Each row is a point. The points of each table are mixes of a few directions, plus a little noise. Count the directions of each table, and those that both share. Where both have some left over, give the other angles between the two spaces (their principal angles), to ten degrees, smallest first.

First (4 x 3)
25 -5 12
-46 19 -26
37 -46 31
-16 31 -17
Second (5 x 3)
-13 -30 13
-16 -35 13
24 38 -3
-29 2 -61
33 25 37
Directions: first 2, second 2, shared 1; angles 40

First (9 x 8)
21 -29 17 15 11 -15 -26 -3
-41 -21 12 -1 15 -40 33 -4
-35 40 -25 -38 -29 19 52 15
-1 -11 6 5 6 -11 -2 -3
76 -61 36 22 6 -14 -71 6
-63 -21 14 20 39 -54 36 -23
38 16 -10 -11 -23 35 -23 12
16 37 -20 6 -6 38 -18 -5
-11 52 -30 -18 -20 40 18 3
Second (7 x 8)
39 -30 19 28 17 -7 -49 -8
-12 9 -5 -9 -5 2 15 3
36 -26 17 25 15 -7 -43 -8
-16 13 -8 -11 -7 3 20 4
54 -41 26 38 24 -10 -68 -12
-59 45 -28 -42 -25 11 74 13
-41 31 -20 -30 -18 8 50 9
Directions: first 3, second 1, shared 1

First (8 x 11)
-25 24 11 21 0 -18 -6 -3 -13 22 -8
-23 59 24 57 7 -48 -21 31 3 2 -12
10 18 18 28 22 -41 -25 36 16 -53 21
-19 -62 -18 -36 -28 27 9 -10 4 16 -9
-9 7 3 30 -6 -6 -15 43 22 4 -27
3 -27 11 5 70 18 -31 7 -26 -1 6
59 -24 -40 -71 -33 70 58 -56 6 9 6
6 6 -9 -33 -31 -2 31 -49 -11 0 23
Second (11 x 11)
11 -16 57 -19 15 -5 -14 11 48 2 -1
9 -18 28 -24 -36 -34 -25 36 38 -27 -9
5 -2 -25 -6 -56 -43 -29 37 20 -42 5
10 22 -22 46 61 35 29 -11 -15 -11 21
13 32 -59 32 41 30 6 -29 -43 8 22
0 -2 -27 1 -37 -10 18 31 -47 -33 -29
-20 -6 3 -18 -36 -32 -40 -16 57 21 27
13 -11 51 6 31 -1 5 23 49 -23 5
-43 -6 -3 11 -15 15 50 -21 -39 26 -19
-10 16 -47 10 2 27 27 -27 -79 23 -16
10 -7 43 -39 28 17 -25 -35 11 57 -5
Directions: first 5, second 5, shared 2; angles 70, 80, 80

First (9 x 18)
-10 -14 11 3 -29 -88 25 -21 -34 -23 18 -26 31 10 -1 -5 -8 43
-17 -14 4 8 13 17 6 -6 13 -10 -9 -2 -15 -23 24 -4 1 -8
7 6 -9 17 15 45 -6 -7 12 23 -9 17 7 -6 9 5 23 -24
12 27 20 -21 16 80 -23 28 33 38 -8 -6 -24 1 -24 -8 0 -20
-14 -16 -11 15 40 64 -7 0 30 4 -24 9 -24 -34 37 -3 13 -28
2 -13 -50 -7 23 20 -23 25 11 -31 -15 45 -44 -9 22 16 -17 -35
0 11 37 13 -70 -82 36 -30 -34 -26 35 11 22 23 -27 16 -5 9
-4 4 7 -31 36 64 -24 38 34 16 -18 -25 -38 -14 -4 -20 -17 -1
25 9 -8 4 -46 -120 16 -27 -65 10 31 -22 85 52 -34 2 9 62
Second (10 x 18)
-2 -20 -3 19 16 -14 -10 14 0 -3 2 -5 7 9 -14 -12 -16 16
-3 -47 -1 40 26 -23 -21 41 8 -2 7 -14 23 24 -29 -24 -30 37
-3 1 -17 3 26 -24 -4 -28 -23 -17 -5 13 -24 -12 -7 -8 -10 -6
4 61 -6 -51 -23 21 26 -64 -21 -3 -11 23 -40 -36 34 28 35 -51
2 -19 29 11 -32 30 -3 60 40 27 10 -27 50 28 1 5 6 23
9 78 22 -72 -73 67 41 -39 11 23 -8 10 -11 -29 58 50 64 -58
-4 -14 -22 16 39 -37 -11 -21 -25 -21 -2 11 -23 -6 -19 -18 -22 5
-6 -7 -35 12 55 -52 -10 -46 -42 -33 -7 23 -45 -18 -21 -21 -27 -3
3 22 11 -22 -27 25 12 -4 9 10 -1 -1 4 -6 19 16 21 -16
0 -55 23 43 -5 6 -20 87 41 21 15 -34 63 44 -22 -16 -20 51
Directions: first 5, second 2, shared 0; angles 50, 60

First (9 x 32)
0 -8 -11 -15 4 20 -4 14 -6 26 -14 -32 33 -11 -8 -28 13 -21 -31 -14 18 -11 0 -30 15 -11 -14 -21 9 14 -23 -2
-1 2 3 2 -4 -8 4 -5 1 -5 7 8 -7 3 1 8 -5 10 9 1 -6 3 1 12 -6 6 4 6 -4 -9 10 1
-2 10 16 14 -12 -33 12 -22 6 -30 26 40 -38 14 6 36 -20 39 43 11 -25 16 1 48 -24 21 17 29 -15 -31 38 4
11 -6 -16 19 50 64 -43 36 5 -1 -64 -20 2 -11 16 -26 34 -87 -49 32 29 -17 -11 -87 47 -51 -11 -29 29 94 -73 -11
14 14 7 63 54 32 -45 11 21 -66 -46 54 -80 13 41 37 11 -57 14 76 -9 7 -15 -35 23 -37 20 16 14 85 -36 -9
-14 -8 0 -50 -53 -42 45 -19 -16 47 52 -33 56 -6 -34 -18 -18 67 5 -64 -3 0 14 52 -30 42 -11 -3 -19 -89 47 10
-12 -9 -3 -49 -47 -33 40 -14 -16 49 43 -36 58 -8 -32 -22 -14 56 -3 -60 2 -2 13 40 -24 35 -13 -7 -15 -77 38 8
-3 3 7 -2 -14 -21 12 -12 0 -5 20 12 -7 5 -3 13 -12 28 19 -6 -11 7 3 29 -16 16 6 12 -10 -28 24 3
6 2 -2 18 23 22 -20 11 6 -15 -25 7 -17 0 13 2 11 -33 -8 24 5 -2 -6 -28 16 -20 2 -3 10 41 -25 -5
Second (8 x 32)
-15 22 7 -25 -20 48 17 -11 0 -11 15 9 6 6 0 0 -15 12 23 -10 -8 -10 1 3 -12 -15 -3 10 10 -34 41 3
-27 -5 0 39 30 -50 37 -32 -12 9 48 -12 5 -50 -15 59 7 24 13 19 -24 7 16 48 -39 71 10 81 -28 -46 35 -23
5 -26 5 14 13 -63 2 10 1 31 -7 -30 3 -21 -13 -5 24 2 -31 -1 2 3 3 -17 2 21 -12 -9 -13 21 -35 -5
4 2 15 -49 -36 29 0 19 12 20 -22 -17 8 22 -3 -53 4 1 -12 -35 10 -17 -10 -56 14 -52 -30 -60 21 12 -11 16
36 3 -17 -3 -5 41 -53 25 4 -35 -45 35 -17 49 27 -27 -15 -36 -2 10 26 8 -15 -7 39 -49 16 -51 19 54 -39 16
-30 43 7 -38 -31 99 29 -26 -3 -30 33 29 8 12 3 10 -32 22 50 -12 -16 -15 3 21 -25 -22 3 30 19 -67 84 4
-2 -10 -14 56 42 -51 1 -18 -12 -11 21 7 -7 -30 -1 55 4 0 4 36 -9 19 11 54 -14 62 26 61 -26 -7 1 -19
31 -32 -2 6 7 -54 -33 34 9 25 -47 -23 -7 10 1 -38 24 -24 -45 -4 22 6 -10 -44 32 -17 -13 -62 -2 67 -77 8
Directions: first 2, second 3, shared 0; angles 40, 40

First (11 x 32)
36 1 -6 33 17 -50 4 20 48 6 2 -38 7 28 11 10 30 22 45 -22 -13 48 31 -24 22 57 20 30 -13 -49 -18 -53
2 18 14 8 30 -20 11 -22 -7 36 -28 11 -11 17 38 6 -20 29 6 6 -14 -15 -13 1 -8 -32 -6 49 14 8 -18 -3
-20 -26 -6 8 -18 96 -18 7 -71 -58 26 1 -76 -15 12 -53 28 -75 -38 26 3 6 -88 12 -53 -21 6 -47 -18 32 0 68
3 2 -15 -4 -10 55 6 35 -15 -22 39 18 -42 -63 -40 -31 17 -45 -47 72 -8 56 -39 -30 -16 40 10 -12 48 51 9 -35
-42 -28 0 -32 -45 26 -48 -10 -25 -32 -25 14 47 -1 -32 10 -22 -12 -31 -57 19 -100 18 33 1 -57 11 -65 -18 -1 37 78
2 10 11 -6 19 -1 25 -3 -3 17 37 -2 -18 10 30 0 -8 18 16 35 14 41 -5 -4 -18 12 -32 8 -6 -7 -21 -2
-11 0 19 -12 17 -8 -22 2 -9 24 -8 9 11 17 32 15 -31 52 -8 0 -2 -30 6 -17 -25 -28 13 26 21 -14 -14 15
19 15 1 29 26 -18 10 -11 6 23 -34 -1 -24 10 23 -5 8 6 8 3 -28 6 -21 -8 4 -7 12 55 14 9 -16 -29
26 11 -5 8 9 -62 19 6 54 21 2 -21 37 17 -6 26 7 31 44 -20 0 32 56 -8 38 44 -5 19 -10 -37 -5 -52
6 1 -6 -12 -7 -9 2 23 23 -1 22 0 21 -21 -30 9 0 8 -3 15 5 26 29 -19 13 38 4 -9 19 -3 8 -34
-23 -5 -10 -20 -38 -8 10 -44 -3 -14 -34 9 48 5 -35 13 -10 -34 8 -58 23 -71 28 65 41 -46 -35 -54 -49 9 38 49
Second (11 x 32)
-2 5 13 -2 14 -40 -1 -11 26 32 -28 -2 25 27 6 14 -10 26 6 -30 -14 -28 37 6 23 -6 14 39 6 -3 -5 -27
-8 1 6 -4 7 47 -33 29 -23 9 30 21 -45 -2 23 -32 1 -8 -21 23 -5 13 -33 -34 -45 -17 40 14 27 6 -22 10
50 33 -69 38 -47 -7 -8 -5 6 -37 -64 24 32 -87 -71 25 8 -27 28 -16 8 -5 -23 -6 36 -26 -3 -54 2 -7 57 11
9 45 -36 -6 -32 39 -50 22 3 35 -14 78 -9 -48 -40 -33 -2 -48 -4 -26 0 -25 -6 -29 2 -75 69 -6 36 21 17 -5
-9 21 18 -17 23 -19 72 -42 8 40 30 5 -16 25 21 -9 -6 -15 24 25 15 33 9 42 18 5 -67 20 -28 27 -18 -20
15 -42 -16 27 -21 -8 -25 18 -10 -78 -31 -52 33 -22 -22 38 11 28 -10 -9 -3 -11 -10 -11 -3 43 0 -47 -8 -38 28 30
-16 -25 7 -13 -10 12 -12 10 -5 -24 17 -15 8 9 -7 -2 3 -4 -15 -7 6 -9 10 6 -5 17 2 -24 -9 -5 4 15
-32 -39 33 -20 6 -1 -36 21 4 -5 12 -25 15 45 16 -1 -3 26 -30 -26 -11 -34 33 -6 -13 19 37 12 6 -14 -14 2
20 31 -12 11 7 -33 33 -28 18 27 -27 13 10 -9 -6 12 -5 0 29 -3 -1 5 5 14 30 -14 -26 19 -4 9 6 -22
4 9 43 15 79 -3 70 -23 -27 38 48 -23 -84 46 106 -16 -4 37 16 92 -9 85 -58 -5 -52 28 -60 78 -1 13 -69 -18
-33 -41 12 -29 -26 11 -10 8 1 -37 26 -24 29 16 -25 2 5 -15 -22 -24 14 -24 34 25 9 28 -7 -50 -25 -6 15 23
Directions: first 6, second 5, shared 3; angles 50, 70
